Each row is a point. Examples show where two turns around zero, p and q, send a point. Write where each new point lands after one turn and then the other. Backwards means that the second turn is done in reverse. Each puzzle has new turns, and all numbers are rounded.
(in the rows, 128 means zero)

Turn p:
[126 162] -> [137 161]
[106 113] -> [102 121]
[142 101] -> [132  98]
[105 135] -> [109 142]
[161 129] -> [160 118]
Turn q:
[146 147] -> [154 131]
[ 91 112] -> [ 89 139]
[154 112] -> [138  99]
[121 141] -> [131 143]
Where do these land?
q, then p: [161 100] -> [122  85]
p, then q: [125 113] -> [114 123]
p, then q: [118 147] -> [139 147]
p, then q: [108 152] -> [138 158]

Turn p:
[125 130 111] -> [116 140 123]
[146 125 154] -> [157 117 134]
[100 170 117] -> [ 94 139 165]
[137 102  88] -> [117 150  86]
[145 128 145] -> [151 125 133]
[115 112 153] -> [133  96 126]
Turn q:
[140 136 119] -> [145 128 132]
[104 106 169] -> [ 76 131 136]
[110  99 109] -> [117 104 100]
[134 159 123] -> [150 151 132]
[147 115 100] -> [151 101 122]
[133 153 148] -> [129 154 147]
Where do these land?
q, then p: [131 100 157] -> [114  90 126]
p, then q: [103 159 103] -> [102 165 115]
p, then q: [143 120 111] -> [150 136 121]
q, then p backwards: [157 119 151] -> [113 155 150]
p, then q: [107 142 118] -> [108 143 118]

Turn p:
[110 141 145  96 151 100] -> [150 121 125  90 144  99]
[103 117 146 121 120 149] -> [121 111 161 117 119 131]
[163 114 155 148 126 132] -> [152 118 128 151 137 164]
[104 153  95 134 164 129] -> [108 171 116  94 124 119]
[131 147  99 122 137 158] -> [114 147 115 119  90 131]
[152 120 152 147  87 111] -> [149 114 140 178 144 130]
[133 104 104 127 110 116] -> [103 113 113 148 137 121]
Turn q:
[114 116 141 158 126 116] -> [110 128 121 149 112 106]
[164 105 132 110 117 150] -> [140  85 129 112 123 150]
[133 103 107 110 134 149] -> [115 107 116 108 147 147]
[169 146 135 107 121 107] -> [178 121 135 139 128 144]
[110 115 135 115 137 138] -> [117 121 128 112 142 112]
[113 136 115 114 107 130] -> [134 145 113 105 124 131]
[110 117 125 189 138 152] -> [ 67 131 138 149 103 126]
[112 159 127 126 130  58] -> [166 175 109 165 141 103]
[127 155 134 124 142 152] -> [125 139 162 115 132 134]
Where do these land?
q, then p: [ 90 130 153 104 150  98] -> [152 147  94 113 167 113]
q, then p backwards: [158 142 124 150 125 131] -> [142 126 140 144 114 157]
q, then p backwards: [125 116 150 146 137 161] -> [ 97 110 124 114 110 147]
p, then q: [ 87 127 145 101  98 123] -> [149 107 111 147 130  83]
p, then q: [145 145  97 123 150 136] -> [134 157 114 110 126 155]
p, then q backwards: [152 100 135 107 126  93] -> [141  86 127 104 139 107]
p, then q: [146 112 109 153 138 121] -> [ 97 147 140 123 136 143]
q, then p: [123 151 111 140 101 161] -> [134 117 152 131  89 104]

Turn p:
[147 130 104 110 141 135 150 126] -> [149 158 116 127 147 119 129 121]
[144 112 115 176 124  98 124  99] -> [177  86 134 146 113 124 128 127]
[146 102  99 116 104 165 101  98] -> [161 131 121  83 128 166 100 114]
[128 125 154 146 132 143 122 107] -> [129 109 151 127 134 152 143 127]
[131 159 143 115 130 146 165 172] -> [ 99 175 115 144 132 126 158 152]
[108 100 140 128 142  94 113 166] -> [100  99 123 131 135  92 108 159]
[ 94 158 148 157 118 102 128 147] -> [ 93 108 128 167  95 121 141 132]
[107 126 126 106 145 150 158 103] -> [120 136 114 120 163 135 149  94]
[149 135 113 117 148 136 110 146] -> [133 154 138 133 140 126  99 140]
[125 133 139 109  96 111 109 115] -> [119 123 140 101  95 119 125 114]
Turn q:
[112 163 143 127 137 157 139  90] -> [103 106 134 160 143 149  99 105]
[132 140  89 137 122 126  99 124] -> [133 158  99 135 124 155 135 132]
[139 119  92 124 114 128 132 101] -> [127 142  97 135 143 129 150 104]
[148 151 115 140 176 134 144 105] -> [120 117 117 165 173 135 123 153]
[128 100 134 126 117 111 141 184] -> [134 127 145  78 112 108 150 152]
[118 119 157  87 129 134 113 129] -> [153 111 133 111 118 118  93 110]
[136 121 116 141 127 113 113 131] -> [137 148 120 133 121 125 139 139]
[115 133 142 152 157 135 135  84] -> [102 120 125 177 137 113 107 128]
[124 149  99 127 126  95 130 115] -> [122 170 125 130 155 136 129 124]
[114 100 149 129 116 143 140 183] -> [120 101 144  82  94 115 138 146]
[142 113 171 117  86 132 123 162] -> [156 109 167 101  89 125 144 114]
Where do these land?
q, then p: [132 102 119 154 107 113 114 146] -> [126 150 108 130  98 115 153 127]
p, then q: [166 166 108 130 116 183 142 145] -> [117 102 142 138 140 203 137 134]
q, then p: [102  98 151 124  97 114 130 111] -> [131 108 143 116  93 110 142  95]
p, then q: [141 114 142 119 125 100 142 106] -> [144 131 145 124 150  98 136 118]
p, then q backwards: [134 143 129 122 175 149 143 147] -> [137 156 111 141 147  96 143 104]
p, then q backwards: [142 182  90 117 129 153 147 167] -> [113 142  91 157 127  89  81  98]
p, then q: [107 113 110 132 156 121 124 102] -> [137 131 101 158 130 101 122 136]
p, then q: [103 111 145 152 117 111 123 126] -> [119 127 115 110 109  96 142 122]
q, then p: [130 119 136  91 144 130 112 122] -> [152 130 147 115 128 120  99 131]
q, then p: [124 132 150 138 114 106 104 109] -> [134 122 153 139  95 141 141 128]
